Each row of a before or after table is a point. One or more steps were done to the points. Then noise was added and the rows were shuffled. The steps act on how far a point lies along the listed directions, d1 being the first. What was done? A step turns or swaps two directions, mirrors them in a line or flattens them onto one, adds a multiple of one to another, or multiplies one. Angles are multiples of 10 degrees, from the lower direction toward the higher: turns from -170 to 170, lines from 10 to 170 but not 90. Use the fewest steps. Two steps may share a direction if one is a turn and the other turns, adds or multiplies; they go together, in the order done. Otherwise the lowest direction goes first.

Directions:
(1): [ 2.18 -1.33  2.23]
(2): [-1.86 -2.83  0.13]
(3): [-1.81  1.31  2.55]
Before (9 x 3):
[[ 0.70  0.21  0.07]
 [-0.79 -0.01  0.13]
 [ 0.65 -0.08 -0.31]
 [-0.22 -0.14  0.36]
 [-0.81 -0.23  0.31]
 [ 0.46  0.19  0.13]
 [-0.10  0.30  0.22]
 [ 0.65  0.38 -0.07]
 [ 0.04  0.49 -0.75]]
After (9 x 3):
[[ 0.05  0.14  0.49]
 [-0.30 -0.10  0.18]
 [ 0.01 -0.43 -0.01]
 [ 0.40  0.53  0.25]
 [-0.37  0.77 -0.16]
 [ 0.20  0.30  0.65]
 [ 0.01  0.48  0.62]
 [-0.23 -0.66 -0.48]
 [-0.40 -0.52 -0.56]]
Steps: turn d2 and d3 by -80 degrees

Directions:
(1): [ 0.45 -2.34 -0.27  2.80  0.56  3.02]
(2): [-0.93 -0.60  3.11 -2.58  0.02  2.33]
(3): [-4.67  0.02 -0.86  0.64  0.16  0.01]
Before:
[[-0.58 -0.35  0.16  0.08 -0.11  0.10]
 [-0.54  0.09 -0.12 -0.31 -0.39  0.06]
 [-0.67  0.02  0.43 -0.19 -0.18 -0.11]
 [ 0.82 -0.03  0.47 -0.52  0.21  0.23]
 [-0.40  0.08  0.25 -0.22  0.24  0.45]
 [ 1.10  0.19  0.72 -0.50  0.05  0.14]
 [-0.50  0.04  0.04 -0.19 -0.02  0.14]
 [-0.01  0.54 -0.58 -0.13 -0.35 -0.99]
 [-0.23 -0.03 -1.26  1.03 -0.06 -0.73]
 [ 0.46  0.41  0.43 -0.68 -0.07 -0.14]
 [-0.36 -0.02  0.04 -0.10  0.03 -0.12]
 [-0.38  0.61  0.35 -0.82 -0.32 -0.16]]
After, 12 rows:
[[-0.45  0.00  0.25 -0.32  0.03 -0.04]
 [-0.66  0.13  0.22 -0.65 -0.42  0.21]
 [ 1.00  0.15 -0.16 -0.03  0.19 -0.26]
 [-0.79  0.04  0.79 -0.58 -0.21  0.07]
 [-0.08  0.79 -0.48 -0.48 -0.45 -1.29]
 [ 1.33  0.39 -0.11  0.09  0.04 -0.53]
 [-0.67 -0.46  0.52 -0.13 -0.09  0.45]
 [-0.47  0.00  0.48 -0.36  0.25  0.66]
 [ 0.51  0.71  0.08 -0.60 -0.14 -0.70]
 [-0.46  0.85  0.50 -1.27 -0.39 -0.45]
 [-0.59 -0.01  0.33 -0.46 -0.03  0.30]
 [-0.31 -0.17 -0.91  0.81 -0.05 -0.38]]
Steps: multiply d1 by 1.6; add 1 times d3 to d2

Directions:
(1): [-0.37  1.32  1.67 -2.00  3.20 -2.25 -0.58 -1.02  3.02]
(2): [ 1.82  3.21  0.39 -1.92 -1.57 -0.62 -0.75 -2.70 -2.51]
(3): [ 0.89 -0.45  1.09 -2.72 -0.75  3.69 -2.72  1.24  1.34]
(4): [ 0.95 -0.35 -3.16 -1.16  4.01  1.34 -0.10 -0.11 -2.06]
Before:
[[-0.49 -0.63 -0.30  0.44  0.25  0.37  0.06  0.79  0.27]
 [-0.17 -0.57  0.20 -0.43  1.11  0.31 -0.20  0.46  1.09]
 [ 0.11  0.42  0.32 -0.55 -0.10  0.15 -0.48 -0.03  0.42]
 [ 0.26 -0.10  0.17 -0.19  0.27 -0.32  0.11 -0.33 -0.11]
 [-0.75 -0.26  0.15  0.55  0.74 -0.96  0.45  0.58  0.92]
 [ 0.49  0.11 -0.17  0.27 -0.41 -0.23  0.17 -0.16 -0.42]
 [-0.46 -0.09  0.07  0.75 -0.70 -0.21  0.31  0.28  0.37]
 [ 0.02 -0.35 -0.35  0.46  0.76 -0.37  0.27  0.22  0.16]
 [-0.50 -0.04  0.79 -0.23 -0.98  0.41 -0.27  0.01  0.36]]
After:
[[-0.77 -0.57  0.36  0.79 -0.09 -0.44  0.34  0.94  0.94]
 [ 0.08 -0.48  0.38  0.28 -0.33  0.29 -0.13  0.56  0.56]
 [ 0.53  0.27  0.16 -0.04 -0.64 -0.27  0.03 -0.19 -0.16]
 [-0.33  0.06 -0.26  0.91 -0.53 -0.32  0.48  0.08 -0.16]
 [-0.32 -0.61 -0.37  0.45 -0.16  0.58  0.00  0.75 -0.20]
 [ 0.06  0.27 -0.33 -0.28  0.85 -0.29 -0.05 -0.03  0.00]
 [ 0.19 -0.12  0.39 -0.25  0.06 -0.13 -0.03 -0.16  0.13]
 [-0.47  0.08 -0.56  0.36  0.53 -0.44  0.60 -0.38 -0.76]
 [-0.20 -0.88 -0.32 -0.03  1.09  0.56  0.01  0.70  0.61]]
Steps: turn d1 and d2 by -30 degrees; swap d3 and d4

Directions:
(1): [ 0.99 -0.45  1.83  3.36  1.55 -2.46  1.81 -0.57 -0.49 -3.33 -0.94  2.42]
(2): [-0.23 -1.02  0.98  1.29 -1.07 -3.20  1.70  2.77  3.01  2.81  1.70 -0.67]
(3): [-1.39  4.07 -2.53  1.31 -0.78  1.82  1.74  1.41  1.54 -0.55  0.84  2.66]
(4): [-0.81 -0.54 -2.24 -0.66 -2.54 -2.86 -3.20  0.05  1.63 -1.16 -2.86  1.59]
(5): [ 2.11  1.31  1.57  0.09 -2.36  0.67 -1.42  0.93  1.72 -3.82  2.03 -2.59]
Before (14 x 12):
[[ 0.11  0.06  0.01  0.36 -0.28 -0.54 -0.19  0.23  0.54 -0.60 -0.01  0.01]
 [-0.23  0.78 -0.32 -0.11 -0.30  0.30 -0.15  0.30  0.58 -0.22  0.06  0.27]
 [ 0.38  0.88  0.44  0.80 -0.31  0.12 -0.19  0.22  0.52 -1.30  0.40 -0.16]
 [-0.36  0.29 -0.24  0.66 -0.21 -0.93  0.35  0.53  0.75  0.20  0.21  0.59]
 [-0.33  0.29 -0.36 -0.29 -0.16  0.42 -0.36 -0.62 -0.10 -0.72 -0.66  0.59]
 [ 0.22 -0.41  0.38  0.56  0.04 -0.73 -0.44 -0.40 -0.12 -1.39 -0.33  0.31]
 [-0.02  1.04 -0.62 -0.61 -0.52  0.91 -0.26 -0.01  0.37 -0.53  0.32 -0.01]
 [ 0.73  0.14  0.92  1.11 -0.25 -0.30  0.22  0.33  0.77 -1.32  0.16 -0.28]
 [ 0.46  0.39 -0.23 -0.07 -0.55  0.15 -0.54 -0.09  0.23 -1.18  0.35  0.14]
 [ 0.43 -0.34  0.85 -0.40 -0.02  0.82 -0.03 -0.03  0.11  0.64  0.68 -1.20]
 [ 0.21  0.09  0.35  0.09 -0.14 -0.03 -0.06  0.26  0.11 -0.23  0.28 -0.20]
 [ 0.23  0.00  0.03  0.14  0.35 -0.07  0.13 -0.04 -0.36 -0.26  0.07 -0.05]
 [ 0.09 -0.11  0.20 -0.09 -0.33  0.24 -0.12  0.17  0.28 -0.14  0.20 -0.55]
 [ 0.37 -0.01  0.51  0.22  0.28  0.35  1.16  0.14 -0.05  0.14  0.56 -0.63]]
After (14 x 12):
[[ 0.55  0.04  1.02  0.63 -0.13  0.08  0.55  0.37  0.70 -0.16  0.74 -0.45]
 [ 0.22  0.15  0.24  0.06 -0.13  0.03 -0.20  0.12  0.01 -0.47  0.11 -0.07]
 [ 0.05  0.07 -0.25  0.04 -0.15 -0.15 -0.59 -0.20  0.07 -0.78 -0.37  0.11]
 [ 0.55  0.18  0.52  0.21  0.23  0.57  0.90 -0.09 -0.23 -0.60  0.42 -0.58]
 [ 0.27  0.04 -0.41 -0.49 -0.83 -0.11 -0.87  0.08  0.46 -0.47  0.28 -0.16]
 [-0.07  0.01 -0.07  0.40  0.43 -0.38 -0.15 -0.54 -0.45 -0.74 -0.47  0.70]
 [ 0.13  0.15 -0.18 -0.20  0.14  0.27 -0.08  0.01 -0.31 -0.05  0.17 -0.25]
 [ 0.10 -0.06  0.21  0.24 -0.32 -0.10  0.01  0.22  0.40 -0.40  0.07 -0.22]
 [-0.55 -0.11 -0.40 -0.77 -0.52  0.21 -0.42 -0.09  0.41  0.67 -0.23 -0.12]
 [-0.27  0.14 -0.67 -0.62 -0.33  0.56 -1.13 -0.51 -0.26 -0.60 -0.33 -0.02]
 [ 0.55  0.42  0.13  0.06 -0.37  0.85 -0.90 -0.43  0.04 -1.63 -0.46 -0.37]
 [ 0.30  0.58  0.10 -0.06 -0.55  0.39 -1.07 -0.12  0.22 -1.06  0.02 -0.58]
 [ 0.13  0.02  0.02 -0.40 -0.67 -0.45 -0.16  0.43  0.91  0.17  0.42 -0.42]
 [-0.03  0.06  0.16 -0.08 -0.15 -0.32 -0.27  0.17  0.48 -0.10 -0.12  0.03]]
Steps: turn d1 and d2 by -100 degrees; multiply d3 by 0; turn d4 and d5 by -20 degrees

Directions:
(1): [-1.75  0.04 -0.43 -1.27 -0.56 -0.79  2.21 -1.63  1.84  2.62 -0.25  1.66
  3.89  3.47]
(2): [-0.63  1.78  0.06 -4.28  3.79  0.13 -1.81  1.65 -0.62  0.36  2.51 -1.79
  0.71  0.97]
(3): [-1.85  0.10  0.05 -1.36 -1.30 -0.50 -1.25  0.40  1.32  1.16 -0.10  1.89
 -5.45  2.87]
Before, 10 rows:
[[ 0.11 -0.15  0.09  0.37 -0.09 -0.24  0.29 -0.12 -0.21 -0.30  0.18 -0.16
   0.09 -0.40]
 [ 0.00 -0.08 -0.05 -0.58  0.89  0.14  0.22 -0.10  0.24  0.17 -0.04 -0.09
   1.52  0.65]
 [ 0.33  0.18 -0.08  0.45 -0.02 -0.27 -0.14 -0.08 -0.46 -0.23 -0.01 -0.31
  -0.27 -0.31]
 [ 0.14 -0.42 -0.19  0.98 -0.94  0.00  0.22 -0.25  0.08  0.13 -0.68  0.46
  -0.63 -0.04]
 [-0.37  0.70  0.19 -1.41  1.28 -0.07 -0.15  0.35  0.08  0.15  0.48 -0.49
   0.88  0.63]
 [ 0.43 -0.14 -0.02  0.41 -0.19  0.19 -0.06  0.02 -0.09 -0.28  0.07 -0.43
  -0.17 -0.57]
 [-0.30  0.19  0.07 -1.03  0.26 -0.10  0.08 -0.40  0.41  0.81  0.36  0.24
   1.13  0.66]
 [ 0.33 -0.06  0.02  0.75 -0.89 -0.02  0.06 -0.19 -0.13 -0.40 -0.37  0.52
  -0.87 -0.38]
 [-0.30 -0.18  0.05 -0.20 -0.04 -0.27  0.40 -0.17  0.10  0.35  0.02  0.28
   1.00  0.34]
 [-0.17  0.35  0.09 -0.36  0.17  0.13 -0.15 -0.03  0.51  0.31  0.12  0.21
   0.37  0.68]]
After:
[[ 0.52 -0.16  0.01  0.50 -0.22  0.21 -0.41  0.18 -0.23 -0.51  0.08 -0.48
  -0.80 -0.80]
 [ 0.47  0.14 -0.01  0.59  0.03 -0.21 -0.39  0.03 -0.54 -0.47 -0.02 -0.43
  -0.76 -0.59]
 [-0.72  0.76  0.10 -1.61  1.05 -0.21  0.00  0.19  0.43  0.56  0.44 -0.05
   0.78  1.26]
 [-0.27  0.36 -0.01 -0.47  0.23  0.09  0.15 -0.19  0.62  0.61  0.11  0.28
   0.98  0.93]
 [-0.77  0.21  0.02 -1.36  0.06 -0.25  0.60 -0.82  0.92  1.48  0.26  0.74
   1.81  1.56]
 [ 0.37 -0.35 -0.20  1.08 -0.75  0.08  0.23 -0.20 -0.12 -0.08 -0.59  0.15
  -0.10 -0.38]
 [ 0.08 -0.19  0.07  0.38 -0.16 -0.27  0.14 -0.06 -0.21 -0.38  0.13 -0.12
  -0.40 -0.41]
 [-0.60 -0.09 -0.16 -0.95  0.43 -0.09  0.43 -0.36  0.78  0.78 -0.18  0.48
   1.40  1.75]
 [ 0.62 -0.06  0.06  0.94 -0.69  0.13 -0.09 -0.04 -0.49 -0.74 -0.31  0.20
  -0.72 -0.98]
 [-0.68 -0.18  0.01 -0.48 -0.23 -0.44  0.73 -0.47  0.51  0.85 -0.05  0.68
   1.37  1.00]]
Steps: multiply d1 by 2; flatten d2 and d3 onto the line at 10 degrees

Directions:
(1): [-1.49 -1.68  0.22  1.73  0.23  0.02 -1.69  0.36  1.99  0.80 -1.16 -2.91
  0.16  1.31 -1.32 -0.96 -0.22 -1.38  0.79 -6.63]
(2): [-2.80  0.58  1.77  2.39  1.35  0.95 -1.09 -0.40 -2.20 -1.29 -1.15 -2.08
  3.52  1.27 -2.09  0.13 -0.40 -1.84 -3.94  2.43]
(3): [-0.94  2.78  2.00  0.79 -4.70 -0.37 -1.37 -0.23  2.73  2.56 -0.35  1.81
  0.19 -0.78 -0.68 -1.92  1.53 -3.56  0.49  1.36]
(4): [-0.05 -0.65 -0.68 -1.35 -1.70 -3.04  1.71 -0.44 -0.08  2.84 -0.63  2.49
  1.37  0.28 -3.45  0.45 -0.65  2.96 -4.20 -1.77]
(5): [-1.15 -2.59  1.53  1.12 -1.21  2.45  2.19 -3.03 -0.64  1.41  1.82 -1.33
  2.10 -1.72  0.26 -3.84  1.26  3.17  1.46  0.43]
Before:
[[-0.05  0.25  0.17  0.63  0.64  1.01 -0.73  0.14 -0.18 -1.07  0.28 -1.08
  -0.10 -0.15  1.22 -0.07  0.45 -1.31  1.14  1.24]
 [-0.08 -0.26  0.00  0.30  0.04  0.13  0.27  0.19 -0.31 -0.02 -0.01 -0.87
   0.16  0.43 -0.51  0.09 -0.21 -0.23 -0.27 -0.22]
 [ 0.97 -0.05 -0.47 -0.48 -0.11  0.34  0.10 -0.14  0.35 -0.09  0.83  0.44
  -1.31 -0.37  1.12 -0.03  0.40  0.52  1.33 -0.22]
 [-0.61 -0.38  0.38  0.45  0.10  0.79  0.42 -0.91 -0.24  0.20  0.36 -0.28
   0.28 -0.61 -0.05 -0.48  0.03  0.25 -0.13  0.71]
 [-0.61 -0.39  0.29  0.64  0.08  0.49 -0.38 -0.13  0.32  0.45 -0.20 -0.72
   0.42  0.40 -0.46 -0.58  0.19 -0.22 -0.09 -1.12]
 [-0.14  0.10 -0.07  0.25 -0.35 -0.25 -0.29  0.14  0.50  0.43 -0.19 -0.31
  -0.21 -0.08 -0.38 -0.23  0.06 -0.61  0.04 -0.78]
 [-0.09  0.19  0.00  0.02  0.21  0.61  0.16 -0.04 -0.03 -0.26  0.05  0.02
  -0.13 -0.04  0.64 -0.45  0.39 -0.21  0.33  0.16]
 [-0.15 -0.46  0.03 -0.15  0.10  0.31  0.28 -0.13  0.33  0.20  0.25 -0.65
  -0.10 -0.24  0.39 -0.53  0.36  0.44  0.42 -0.09]
 [-0.41 -0.53  0.30  0.14 -0.60  0.32  0.48 -0.76 -0.13  0.29  0.44  0.06
   0.40 -0.70  0.06 -1.13  0.22  0.62  0.35  0.17]]
After:
[[ 0.42  1.07 -0.56 -0.23  0.15 -0.85 -1.08  1.11  0.42 -0.44 -0.55  0.32
  -0.66  0.45  0.15  1.28 -0.06 -1.70 -0.32  0.28]
 [-0.28 -0.10  0.01  0.41  0.25  0.17 -0.09 -0.05 -0.20 -0.09 -0.06 -0.67
   0.17 -0.08 -0.26 -0.17 -0.03 -0.29 -0.19 -0.04]
 [ 0.22  0.09  0.05  0.02 -0.74 -0.02  0.32  0.18  0.25  0.43  0.14 -0.25
  -0.27  0.12 -0.28 -0.15  0.06 -0.39  0.28 -0.08]
 [ 0.61 -0.36 -0.85 -0.35  1.38 -0.09  0.01  0.23 -0.72 -0.88  0.22 -0.11
  -0.62  0.48  0.25  1.08 -0.35  0.82 -0.48 -0.48]
 [-0.26 -0.19 -0.25 -0.29 -0.25 -0.84  0.29 -0.10 -0.29  0.30 -0.22  0.61
   0.40 -0.06 -0.85  0.06 -0.36  0.55 -1.20 -0.34]
 [ 0.03 -0.13 -0.39 -0.55  0.22 -0.60  0.17  0.36  0.25  0.26 -0.19 -0.07
  -0.17  0.16 -0.21  0.33 -0.03  0.41 -0.65 -0.29]
 [-0.23  0.26 -0.09 -0.17 -0.43 -0.55  0.15 -0.23  0.35  0.77 -0.19  0.78
  -0.22 -0.26 -0.75  0.35 -0.26 -0.11 -0.97 -0.04]
 [ 0.01  0.41 -0.30 -0.25  0.33 -0.11  0.01  0.35 -0.05 -0.19 -0.36  0.38
  -0.20  0.33  0.10  0.20  0.07 -0.29 -0.52 -0.21]
 [-0.21  0.11  0.09  0.16 -0.28 -0.02 -0.24  0.05  0.35  0.62 -0.23  0.12
   0.14  0.32 -0.48 -0.21  0.17 -0.19 -0.42 -0.49]]
Steps: multiply d1 by 0.4; swap d2 and d3; mirror d4 and d5 in the line at 40 degrees
